Each row of a before or after table is a point. The points were changed in one or more steps. Then noise was added and the rows were shuffled. The steps act on columns, c1 being the first. Write out the steps. A step turns or swaps two columns, mirrors them in a line or flattens them onto one, adds a multiple of one to another, or multiplies or shifts one. Angles are multiples of 10 degrees, from the lower column toward the higher: turns from -170 to 170, lines from 10 to 170 but not 90. Use the fewest steps. Two steps may share a column if one is a turn and the other turns, adds or multiplies; they go together, in the order done. Otherwise the lowest column goes first.
(in the rows, 128 means zero)

Before (12 x 3):
[[122 122 155]
 [ 90 168 106]
 [ 75 126  69]
 [135 155  85]
 [ 66 120 113]
 [135  96 133]
 [160 140  48]
 [ 18 133 123]
 [225 161 172]
 [104 100 143]
 [145  99 128]
 [174  78 147]]
After (12 x 3):
[[103 112 136]
 [213 170 185]
 [147 111 132]
 [ 70 130 101]
 [ 21 143 106]
 [173  86 156]
 [173 149  55]
 [117 132 154]
 [ 96 178  97]
 [132 105 133]
 [143 168  86]
 [ 89 138  62]]
Steps: turn c1 and c3 by 10 degrees; shift c2 by 10

Before (9 x 4):
[[172 192  14 139]
 [107  48  52 139]
 [149  42 126 116]
 [127  86 112 131]
 [155 106 129 167]
 [155  66 131 142]
 [152  59 133 118]
 [108 109 101 120]
 [150 115  97 119]]
After (9 x 4):
[[161 122 134 143]
 [117 115 145 211]
 [106 167 142 147]
 [105 119 138 196]
 [104 143 147 190]
 [135 134 138 169]
 [168 139 247  60]
 [192 137 173 206]
 [135 123 168 140]]
Steps: turn c1 and c3 by 140 degrees; turn c2 and c4 by -90 degrees

Before (10 x 6):
[[ 97  63 140 124  60  76]
 [111 121 173 162 166 134]
 [140 148 122 166 117 126]
 [ 79  51 130 184  55 114]
 [171 153 180  72 162 178]
 [ 64  99  91 126  98 131]
 [ 82 111  88 136 116  86]
 [167 179 143 182 174 118]
 [143 161 128 143 157 162]
 [ 87 185 133 154 113 115]]
After (10 x 6):
[[103 123 105 165 114 125]
 [ 76  94 158 165 178 134]
 [ 67 175 137 124  85 133]
 [ 25 163 196 184  32 113]
 [128 111  99 143 167 160]
 [101 152 190 123  41  76]
 [224  69 132  70 173 178]
 [ 60  96  82 156 110 117]
 [112  90  91 181 187 119]
 [ 76 174 122 138 112  82]]
Steps: add -1 times c4 to c1; mirror c2 and c3 in the line at 120 degrees; multiply c5 by 1.3
